Each row is a point. The ring and each string are closed loops that go straight from each point to the next, and from the last back to the first. Before rounding, they use only three directions, however many columns there are. Count how often each string passes through the ring. Passing back the other way cancels.

Ring, 10 rows:
16 -7 6 10

1 -8 0 15

-25 -11 -10 13

-41 -11 -16 5

-43 -8 -16 -6

-33 -5 -13 -15

-13 -4 -4 -21

2 -5 2 -19

18 -7 9 -9

22 -7 10 -2
String, 32 rows:
-3 -16 2 1

1 -6 0 1

20 4 5 9

31 3 8 23

13 -8 4 25

-11 -20 -1 19

-17 -17 -4 4

-9 -5 -4 2

-15 1 -9 14

-34 -5 -16 21

-47 -18 -17 14

-46 -21 -15 7

-21 -13 -6 -1

-20 -2 -9 -1

-39 3 -18 -3

-60 -5 -24 -9

-55 -12 -20 -12

-42 -15 -14 -12

-41 -17 -12 -15

-42 -9 -14 -26

-25 2 -10 -29

-9 5 -5 -20

-4 3 -3 -14

7 7 1 -28

10 -4 6 -30

4 -13 5 -19

-5 -13 1 -8

0 -5 0 -6

24 3 8 -9

41 -2 16 -7

34 -13 16 -1

9 -19 8 1
Times through: 4

Ring, 8 rows:
-3 -15 13 -2 9 10 15 14 12

1 -7 6 -3 -2 4 1 -2 3

4 3 0 -1 -12 -1 -12 -13 -2

1 10 -2 2 -13 0 -14 -7 4

-4 5 3 4 -3 6 -1 10 15

-9 -5 12 4 10 13 16 28 25

-10 -15 18 2 19 17 27 36 28

-8 -19 18 0 18 16 26 31 23
String (25 x 9):
0 -16 11 -5 5 7 11 7 6

-10 -29 26 2 27 21 35 31 23

-11 -24 24 4 25 21 32 33 26

-6 -12 14 2 12 13 17 21 19

0 -1 2 -5 -6 2 0 6 8

-4 -11 11 -5 7 9 16 25 17

-19 -33 34 8 43 31 54 60 43

-17 -30 32 9 38 29 47 51 39

-8 -16 17 2 17 16 23 28 23

-16 -33 32 7 38 28 47 47 35

-9 -28 24 0 25 19 34 32 22

-3 -21 16 -3 13 11 20 16 12

3 -9 5 -6 -4 2 1 -2 0

-2 -15 14 3 8 11 9 0 6

-4 -10 13 6 8 12 8 2 10

1 -2 6 5 -4 5 -6 -12 2

4 6 -1 3 -13 0 -16 -19 -3

-3 -1 7 7 0 8 -2 -2 9

2 4 -1 -3 -11 -1 -8 -3 3

10 16 -13 -9 -30 -12 -29 -23 -11

5 9 -4 3 -17 -2 -21 -23 -6

-1 -2 8 7 -1 8 -4 -9 5

-3 -9 12 8 6 11 4 -3 8

1 -8 8 1 -1 5 -1 -9 0

6 -1 -1 -9 -13 -4 -9 -9 -5
Times through: 2
